Every row gives one point. Any point is a mix of the corners, with weights that add up to 1. It lies inside the corners' shape when no weight is negative. Is each point inside? If not, which corners have a negative weight?
(in the rows, 128 means zero)

Corners:
(1): [136  56]
(2): [ 92 108]
(3): [171 179]
Points:
[135  64] => inside
[118 122] => inside
[136 139] => inside
[107 118] => inside

Corners:
(1): [ 75  84 103  98]
(2): [145 168 181 122]
(3): [ 92  33  74 134]
(4): [152 147 131  88]
(5): [117 187 134 155]
Points:
[ 88  37 100 115] => outside (4, 5)
[132 156 137 134] => outside (1)
[106 132 121 133] => inside
[121 154 144 151] => outside (1, 4)
[121  88 111 105] => outside (5)
[102  81 115  99] => outside (5)

Corners:
(1): [ 96 181 150 129 101 110 165  90]
(2): [119 134 161 145  76 129 143 207]
(3): [163 147 173  96  92 133 180 121]
(4): [182 148 127 103 149  69 187 146]
(5): [183  86 112 109  78  47  89 151]
(6): [ 97 120  83 169 153 199  74 112]
(7): [ 88  84 118 152 194 163  89  91]
(8): [141 155 160 173 114 127 150  90]
(9): [101 110 104 155 124 160 167  77]
Points:
[141 138 144 148 109 114 138 109] => inside
[165  93 127 124 169 112 143 105] => outside (1, 2, 6)
[163 143 126 119  84  77 181  67] => outside (2, 6, 7)
[172  81  68 137 183 106  97 104] => outside (1, 2, 3)
[132 145 150 153 109 126 145 117] => inside

Corners:
(1): [111 111  78 153 143 218 113 132 161 123 176 146]
(2): [ 84 115 118 176 165 178  86 155 110 119 155 155]
(3): [120 153 183  64  94 131 139 121 146 173 144 139]
(4): [116 160 106 100 114  96 181 143 105  65 132 101]
(5): [174 150 135 163 157 202  74 181 196  99 138 146]
(6): [126 171 116 146 131 152 150  99  99  90 109  53]
(7): [113 175  87 129  85 139 111 105  87  92 106 117]
(8): [210 124 160  98  79  89 153 112 102 158 128 108]
(9): [152 109 167  48 151 196  83 121 116 152 150 161]
(10): [157  98 156 103  67  89 136  92 113  92  95  68]
(11): [172 110  99 168 199 187  64 139 190 145  82 159]
(12): [126 169 135 157 184 152  97  99 174  89 176 193]
(13): [194 126 181 109  85 132 171 105 100 116  61 128]
Points:
[189 116 153  85 117 171  80  81 150 171 100 174] => outside (2, 4, 5, 6)
[153 136 141 122 156 173 110 136 146 134 141 153] => outside (7, 10)
[118 139 118 131 132 141 131 138 116 100 136 126] => inside
[124 148 114 144 156 176 102 129 144 110 132 151] => outside (8, 10)
[180 116 165 118  56 123 141 130 123 179  90 110] => outside (4, 6, 9, 12)

Corners:
(1): [127 112 165 135 151 173 129 134 144 152 115 114 142 113 101 108 138 133]
(2): [106 220 141 104 107 136 144 120 121 187 132 136 120 145 143 104 118 189]
(3): [153 131 107 102  97 126  89 144 140 118 125 104 113 116 114 142 112 108]
(4): [174 157  92 157 102 122 151 119  64 171 161 149 135 138 133 166 115 129]
(5): [119 128 105 132 129 175 155 132 113 114 103 118 188 115 148 112 112 173]
(6): [138 130 105 134 117 138 145  76 140 109 114 164 142 152 125 162 102 132]
(7): [132 117 123 151 129 198  77 135 142 130 104 108 124 136 136 142 158 111]
(8): [122 141 138 128 134 131 136 145 151 208  92 108 142 135 146  99 146 123]
(9): [104 116 177 145 125 124  90 142 129 144 106 113 211 152 116 121 163 133]
(10): [100 132 112 143  90 138 144 112 140 129 103 118 105 129 113 122 172 155]
(11): [105 112 106 150 123 126  77 125 137 157 213 178 159 130  92 114 150 129]
(12): [ 97 124 105 123 148 156 152  73 108 181  91 120 128 102 152 191 135 140]
(13): [118 109 116 131 115 116 132 154  46 115 120 160 122 144 128 106 122 131]
(14): [134 138 104 149 214 130 148 105 138 103 112 110 151 133 106 118 108 116]
(15): [105 119 117 143  94 119 137  79  25 121 120 168 158 112 149 107 149 134]
(16): [124 144 117 106 103 162 136 157 112 109 107 134 156 125 134 146 199 115]
(17): [110 119 121 117 116 135 130 146 135 126 249 125 116 129 103 107 119 115]
(18): [105 159 137 160 125 118 135 145 119 114 106 126 148  98 151 152 128 116]
(19): [230 106 142 147 193 124 151 144 121 127 134 121 114 138 138 115 117 139]
Points:
[116 143 124 131 116 134 133 110  96 144 125 141 143 127 136 123 136 142] => inside
[131  98 124 145 156 144 119 115 144 130 130 114 162 118 124 128 113 120] => outside (2, 4, 10, 13, 16)
[116 124 123 133 129 142 126 121 116 115 134 131 142 124 120 122 135 134] => outside (4, 8)
[127 141 117 137 133 138 140 119 108 144 136 141 147 143 133 120 131 149] => outside (1, 3, 18)
[129 134 128 135 127 132 127 125 116 137 126 132 134 131 125 130 140 126] => outside (5)
[139 138 118 145 130 136 133 113 116 147 140 130 141 128 128 135 122 133] => outside (13, 16)
[134 129 120 136 129 140 134 121 108 124 127 136 141 128 127 132 130 135] => outside (8)

Corners:
(1): [157  90 130  80  99 150 116 136  95 130 141 109  67 127 160 167 104 116
  96  65]
(2): [161 182  68 119  92 128 140 158 123 137 187  67 124 138 130 111 121 104
  83 123]
(3): [137 107 106 116 102 128  84 226  39  93 130 123  81 103 151  67 203 167
 131 190]
(4): [ 98 150 144 112 162  50 118 172 100  77 132 127 196 118 176  80 166 139
 113 128]
(5): [102 145 103 146  82 129 159 102 144 123 136 113  85 113  46  56 165 107
  94 144]
(6): [167 234 145  72 128 161 127  22 142 100 126 148 128  78 113 136 102 151
 147 210]
(7): [ 76  79 197 118  89 174  74 197  95 118 154 147  80  60 185 155 208 153
 211 169]
(8): [131  93  96 127 158 162 152 119 105 145  99 114  79  93 167 144 103 157
  86 103]
(9): [134 135  92 124 153 191 152 149 193 111 129 185  79 144  95 105  96  80
  94  76]
(10): [186 115 109 113 120 150 143  85 162 165 123  76 127 105 166 108  98  73
  99 114]
(11): [ 97  67 166 122 113 176  47  74 117 125 103 167  85  65 138 171 114 138
 100 176]
(12): [107 112 189  92 179 141 121 148 170 183 115 140  76  95  79 190 102 112
 148 117]
(13): [ 92 194 113  99 189 139  84 109 184 162 126  24 153 152 167 159 208 130
 171 111]
(14): [183 102 123  87  91 174 121 206  66 103 147 176 141 122 121 161 178 159
 137 154]
(15): [178 189  66 108 107 112 157 171 178  58 119  91 115 137 102 115 129 120
 160 132]
(16): [141 111 138 102 152  83 106 114  89 135 149 146 159  21 108 180 174 119
 173 130]
(17): [ 78 155 108 160 150 147 103 115  75 120 114 112 159 140 139 120 102  90
 133 135]
(18): [ 99 140  76  89 151 121 161 117 141 111 155 163 101 129 116  58  19 134
 152 204]
(19): [123 123 116 173 160  96 115 105 153 115  93 118  81 151 161 147 126 114
 117  82]
(20): [126 112 193 109 132 171  87 114 154 194  99 140 156  95 150 152  77 197
 133  64]
(21): [102  66 184 140 175 128 118 141  41 111 199 137 141  52 116 117 127 168
 142 111]
Points:
[110  86 150 110 165 128  98 191 104 119 126 172 132  82 136 153 152 190
 170 131] => outside (1, 2, 5, 6, 10, 17)
[147 126 130 119 126 173 107 135 125 129 120 112  89 120 148 153 130 134
 122 117] => outside (4, 5, 16, 18)
[121 115 124 109 105 128 130 169 118  79 152 156  54  95 125 101 126 142
 131 174] => outside (10, 13, 14, 16, 17, 20)
[109 136 131 118 142 138 112 131 117 124 134 135 121 102 129 123 139 139
 133 143] => outside (1, 10, 15)
[127 139 126 114 128 129 117 139 130 117 134 123 119 113 128 120 133 128
 136 136] => outside (8)
[132 128 123 120 103 132 122 123 108 108 142 132 123 101 121 120 125 125
 130 144] => outside (3, 8, 9, 12, 13)

Corners:
(1): [180 118 190 143  95 117  73 175 161 100 155 128 184  55 185 108  90  80
 159  49]
(2): [111  83 164 114 112 110 131 197 129  94 176 177 169 107  95 143 138  77
 154 107]
(3): [134 107 109 101  38 112  81 146 136  88 152 224 109  71 128 171 134 142
 140 117]
(4): [ 92 149 137 203 165 203 152  91 136 128 108 119 124 134 101 122  60 105
 114 107]
(5): [117 134 138 178 159 114 107 106 120 104 106 136  95 150 140 166 179 161
 120 179]
(6): [135 122 113 135 137 128 101 138 158 100  97  94 125 123  50 129 164 192
  97 199]
(7): [ 82 148  84 117  72 118  85 189 131  76 177 117 134 132 130 156 168 187
 130 113]
(8): [136 100 170  50  62 143  49 206 147 117 182 135  88  95 115 157 162 101
 191 112]
(9): [143 117 188 175 167 185 137  78 172 161 143 123 118 163 117  81 135  95
  79  99]
(10): [ 76 135  81 117 121  56  98 146 130  70 115 153  85 122 104  82 189 147
 149 125]
(11): [151 123 141  53 155 144  97 145  93 138 158 162 164 115 150  77  86  57
  97 105]
(12): [105 109 121 184 166 114 132 131 183 172 138 142  76 154 108  92  75 109
  79 152]
(13): [145 146 117 125  54  95  81 108  78 149 171 156 130  80 119 152 214 137
 167 115]
(14): [167 131  91 206 156 175 197 108 157 104 163 113  80 135 112  80  86 143
  68 150]
(15): [122 122 197  94  13 102 100 192  73  57 148 149 100 110 122 143 169 146
 135 104]
(16): [115 211 155 106 122 107 117 132 145  95 122 157  86  92  87 181 154 132
  82 115]
(17): [127 140  94 180 198 223 178 135 138 131  84  63 121 108 147 118 106  93
  65 107]
(18): [193  96 125  28  77  84 100 180 134 132 163 154 116 116 134 190 151 147
 168  80]
(19): [114 186 109 104  28  93 142 165 166 116 111 157 133 156 138 155 169 161
 163 151]
(20): [105 147 112 176 151 132 164  48 202 113 110  50 123 154 103 122  92 101
 108 118]
(21): [118  77 195 133 197 199 189  95 159 162 183 110 185  68 160  78  66 165
  99 122]
Points:
[146 137 155 124 116 153 138 112 145 123 140 128 126 104 140 110 113 104
 123  91] => outside (2, 5, 6, 7, 12)
[122 107 106  80 105 121 126 178 122 118 162 107 135 116 122 112 143 145
 130 132] => outside (1, 3, 4, 5, 9, 16)
[118 150 104 135 151 149 152 136 153 100 119 109 105 162  90 131 137 127
 106 143] => outside (1, 3, 12, 13, 15, 21)
[104 107 170 102 126 107 109 141 150 120 131 162 109 136  95 128 132 114
 133 139] => outside (1, 7, 13, 14, 17)
[126 133 128 120 109 124 113 145 134 108 141 136 120 109 118 141 139 131
 127 125] => outside (9)
[116 171 109 205 153 109 130  78 167 112 104 151 106 152  97 114 131 107
  98 159] => outside (7, 8, 15, 17, 18, 21)
[129 122 138 126 114 120 104 131 143 127 154 121 121 129 126 108 136 140
 135 124] => outside (2, 3, 16, 17)

Corners:
(1): [118 129 120 117 134 132 160 106 126 128 128  93 116 170 235 147 131  93
 139  95]
(2): [130 123 144 104 148 121 112 146 147 134 149 103 188 147 119 133 147 147
 144 142]
(3): [ 88 131 130 155 144 111 106 116 118 160 141 121 147 105 146 140 146 158
 120 159]
(4): [145 111 124 161 145 113 134 127  51 143 110 116 140 100 146 151 121 149
 132 130]
(5): [124 106 118 108 165 137 107 121 145 139 149 113 121  94 125 116 155 160
 117 140]
(6): [146 128 161 136 171 128 113 115 141 107  78 109 142 123 101 138 102 164
 122 140]
(7): [133 138 132  98 149 116 121 131 143 154 126  87 119 109 137 143 106 144
 113 155]
(8): [154 130 104 125 133 155 184 117 130 134 141 100 112 131 122   7  92  67
  97 113]
(9): [ 93 131 157 142 132 177 118 159 150 109 149 148 122 130 100 117 142  81
 117 144]
(10): [126 131 135 128 162 100 104 131 142  99  77  80 110 104 113 133 144 121
 114 146]
(11): [150 139 160 138  89 129 141 114 126 134  91 134 129 177 104 125 137  54
 113 128]
(12): [148 170  74 109 151 129 143 122 142 143 143 113 118 144 130 132 131 148
 157 150]
(13): [ 92 140 146 114 152 130 133 179 111 143  54 126 122 140 115 135 135 163
 139 104]
(14): [147 135  88 121 162 151 105 161 168 146 153 112 126 138 160  59 110 122
 118 131]
(15): [123 154 115 187 148 166 119 143 144 152 161 131 146 146 127 134 126 112
 108  99]
(16): [150 143 126 120 150 185 137 131 140 151 101  98 163 157 103  93 145  94
 140 156]
(17): [ 93 133  59 161 116 212 107 129 140 126 147  93 113 107 124  96 109 162
 144 129]
(18): [135 151 130 131 146 116 113 137 159 138 154 110 121 104 203 121 146 152
 115 104]
(19): [147 175 170 104 127 145 142 116 105 132  61 105 116 213  87 122 125  97
 136 139]
(20): [121 182 107 117 140 181 110  95 152 135 138 140 128 139 113 132 115 104
 140 101]
(21): [144 114 142 121 147 126 111 119 157 149 170  97 112 100 162 108 106 141
 155 124]
Points:
[109 134 101 148 128 143 128 132 123 132 134 129 127 131 127 117 141 107
 122 129] => outside (6, 7, 16, 18, 19, 21)
[126 137 129 126 144 141 116 134 139 137 127 112 130 133 134 127 130 132
 135 131] => outside (8)
[134 143 118 129 144 146 127 128 136 133 121 109 120 134 132 119 124 122
 128 126] => outside (2, 3)
[137 138 114 122 150 145 120 137 145 140 132 111 127 136 137  99 123 124
 125 132] => inside
[123 133 117 122 136 149 134 124 125 135 120 108 128 144 135 114 132 116
 140 130] => outside (6, 7, 15, 18)
[158 131 148 120 135 118 124 111 133 138 111 106 138 132 124 101 125 105
 114 139] => outside (1, 9, 12, 13, 15, 17)

Corners:
(1): [100  97 187 112 145  94 140 165 144 140 140 146 106  72  85  57 188 148
 153  97]
(2): [153  98  73 113  95 117 178 135 182 163 154  58 162 151 111 157 104 165
 140 147]
(3): [138  97  81 142 146 167 189 110 203 135  87 108 128  89 151 222 132 145
 157 124]
(4): [119  56  69  94 135 121 184  60 179 127 116  68 152 149 103 224 108  85
 169 185]
(5): [177 161 161 103 161 118 171 117 103 141 171 174 148 112 104 107 100  85
 141 110]
(6): [ 40 178 176 129 149 138 147  85 122 131 159 120  65 125 108 117 152 160
 112 105]
(7): [ 48 177 176 156 197  91 106 184 141 138 129 167 147 157  71 111 177 161
 143  96]
(8): [133  83  57 135 124 143 210  79 200  61  65  78 135 156 137 138 127 162
 160 126]
(9): [ 53 130 215 146 138 125  97 161 148 104 132 130 100 120  86 120 107 110
  59  71]
(10): [ 93 157 181 134  86  98  93 148 107 108  76 166 123 115 129 128 125 132
 150 110]
(11): [ 52  98 155 158 138 123 119 159 135 110 115 212  48 155  67 138 158 150
 129  63]
(12): [113  88  29 110 125 111 210 103 208 146 112 141 123 121 107 149 116 149
  97 218]
(13): [152 139 165 137 153 112 114 137 121  57 245 171 147  86 128 136 162 145
 124 126]
(14): [ 75 131 195 161 113 178 145 136 121 140 117 179 135 157 125 122 189  94
 112 103]
(15): [150  99 130 209 140  84 113 156  83 133 182 119 140  76 146 102 109  97
 130 133]
(16): [112  97  96 133 117  69 174  61 202 149 108 127 150 161 153 186 154 144
 105 131]
(17): [116  93  20  72 128 129 167  74 145 121  76  66 143 140 123 176 160 141
  85 126]
(18): [ 92  96  98 133 123 116 170 130  96 128 209 174 211  28 132 100 108 121
 139 117]
(19): [ 80 104 209 146 177 149 125 127 103 139 114 190 147 175  96 117 122 201
  99 120]
(20): [ 64 144 214 124 152  72 190 188  72 125 128 169 117 148 114 140 163 150
  91 117]
(21): [ 81 154 175 184 133 134 152  91 110 145 113 132 121 107  21 138 200 163
  91  88]
Points:
[123 103 106 123 140 118 145 120 159 116 138 124 135 110 131 143 122 134
 139 127] => outside (14, 20, 21)
[101 117 135 140 125 127 165 118 138 142 107 121 126 120 123 123 134 143
 110 117] => outside (4, 7, 11, 13)
[107 130 141 138 139 117 154 129 132 124 139 143 145 113 119 120 138 144
 115 118] => outside (4, 11)
[114  85 140 151 140 143 173 117 152 107 173 101 144  90 111 139 121 134
 122 153] => outside (5, 7, 10, 11, 16, 17)
[103 115 128 131 136 127 156 125 141 123 124 133 128 122 107 136 144 138
 122 124] => outside (16)
[ 94 129 155 141 137 118 141 139 133 127 125 151 122 117 102 123 152 147
 118 103] => outside (4)

Corners:
(1): [ 52 169  92 193 154  77 104 117 185 179  99 131 116  32 171 185  67 194
 164  97]
(2): [160 121 115 138  64 142 116  72 144  78 113 176 147 135 117  70 157 141
 135  70]
(3): [105 133 157 147 147 141  77  97 135 142 140 152 112 114  99  95 166 133
 130 134]
(4): [ 95 149 159 142 139  90 165 172 209 121 111 153 185  69 117 174  97 163
 171  60]
(5): [170 187  92 135 139 143 133 115 116 112 179 127 161 108 190  49 219 112
 127 107]
(6): [105 138 148  88 172 115  57 172  95  96  85 107 117 166 181 166 197  65
 126 178]
(7): [ 93 158  72 153 132 183 201 136 149  67 151 122 163 136 187 130 126  86
  99 127]
(8): [ 54  83 127 173  69  77  73 114 169 138  91 137 177 140  72 161  83 182
 171 131]
(9): [ 76 105 137 168 103 150 166 130  89  74 130  96 110 155 174 142 173 150
 163 103]
(10): [ 82  76 152 171 182 171 133  86 105 128 163  94 119 141 155 137  77 161
 118 125]
(11): [148 114 166  60 133 127 115 174 181 135  89 149 113 115 108  59 163 152
 110  76]
(12): [120  76 100 135  68  84 160 129 110 103 152 140 114 126 165  85 108 120
 123  68]
(13): [155  99  89  87 107 167 171  88  72  95 182 113  92 148 167  47 191  68
 147  58]
(14): [155  99 147  64 151 149 144 184 137 146 154 140 130  98 101 137  96 149
  85  94]
(15): [156 111 132 204 158 166 126 137 154 113 171 121 152 165 201 110 183  59
 176 140]
(16): [ 96 125  71 159  83  93 119 100 103 142 103 162 128 151  92  64  78 170
 143  84]
(17): [ 73 155  96 146  99  91  47 121 114 107  86 103 129  94  81 138 198  91
 138 122]
(18): [ 79 111  71 181  91 165 176  94 110 158 136  90 148  81 215 146  90  92
 126 108]
(19): [185 179 148  68 128 121 113 161 131 100 103 110  87 119 170  95 178  42
 137 112]
(20): [135 134 156 114 125 152 163 132 144 138 186 129 149 130  99 101 155 156
  86  39]
(21): [168  78 106  92 125  99 147 140  70 164 108 127  82 170 123  59 145  75
  82 136]
Points:
[105 136 120 127 123 128 126 129 129 121 130 119 130 109 144 123 137 126
 131 100] => outside (2, 15, 21)
[100 126 121 153 113 129 124 114 135 113 127 127 140 123 144 122 138 136
 145 100] => outside (14, 21)
[115 109 132 129 122 122 119 126 128 130 125 132 121 124 126 114 127 131
 132 102] => outside (5, 7)
[129 131 155 128 141 124 123 153 155 132 111 121 137 116 154 135 142 135
 144 108] => outside (3, 7, 12, 13, 16, 17)

Corners:
(1): [174 161 148 124  80 122 130 111 107 130 120 141  52 199 134 128 102 106
  96 128]
(2): [131 149 106 124 124 140 120  97 189 173 124 133 139 100 121 100 140 115
 155 111]
(3): [163 142 110 122 110 145 176  89 149 145 137 151 105 124 117 177 139 136
 136 119]
(4): [103 144 243  80 178 150 130 108  98 136 121 113 106 125 101 170  98 125
 106 121]
(5): [151 137 128 147 132 120 142 125  96 152 126 102 111 111 112 131 161 160
 111 149]
(6): [148 107 158 166 111 144 115 107 131 127  68 125 108 131 125 151 135 119
 128 140]
(7): [112 114 154 154 125 170 137  93 208 135  97 150 142 123 130 109 137  96
 163 162]
(8): [ 82 119 124 136  82  57  97 132 122 156 116 189  98 158 124 109  67 107
 118  97]
(9): [127 160 118 122  79 140 123 111 131 146 125 136 142 131 156 110 141 111
 141 119]
(10): [123 124 120 106 164 155 121 106 121 137  90 110 116 119 136 127 125 121
 155 143]
(11): [164 177 128 126 136 141 134  92 103 145 120 102 136 198 134 142 112 154
 117 109]
(12): [130 146 120 149 114  89 101 111 105 142 137 160  97 152 121 125 148 105
 133 118]
(13): [150 140 105 133  89  61 131 104 108 128 111 164 126 129 118 126 104  83
 138 140]
(14): [147 115 171 111 187 151 120  81  98 125 138  82 123 111 127 122 146 188
 128  95]
(15): [126 131 127 166 164 115 140 138 109 153 121 118 133 103 151 112 141 100
 147 123]
(16): [ 80 128 119 136 119 125 133 102 131 137 154 132 144  89 123 117 116  96
 125 118]
(17): [145 165 115 122 107 138 107 117 103  83 129 148  82 117 141 147 111 128
 134 139]
(18): [140 123 115 104 106 150 120 116 150 155 138 186 146 121 124 103 122  94
 138 136]
(19): [136 133 129 141 162 137 158 104 106 119  88 115 130 131 111 114 149 182
 102  97]
(20): [137 131 115  99 105 133 153 151 188 151 127 124 132 150 108 128 113  97
 138 118]
(21): [125 128 154  92 118 178 117  98 249 124 109 129 117 116 153 149 133 142
  91 104]
Points:
[130 134 150 126 134 149 137 113 143 132 111 116 115 132 131 138 127 137
 119 123] => outside (2, 12, 13, 18)
[160 145 131 105 110 132 132 108 129 131 120 131 108 142 125 149 126 124
 122 132] => outside (2, 7, 8, 15, 16, 19)
[127 118 119 144 121 121 130 107 149 145 105 133 130 115 126 123 139 118
 141 125] => outside (1, 4, 11, 17, 18)
[142 131 149 122 132 139 133 104 132 138 108 132 116 139 112 135 117 129
 132 132] => outside (9, 12, 15, 16, 21)
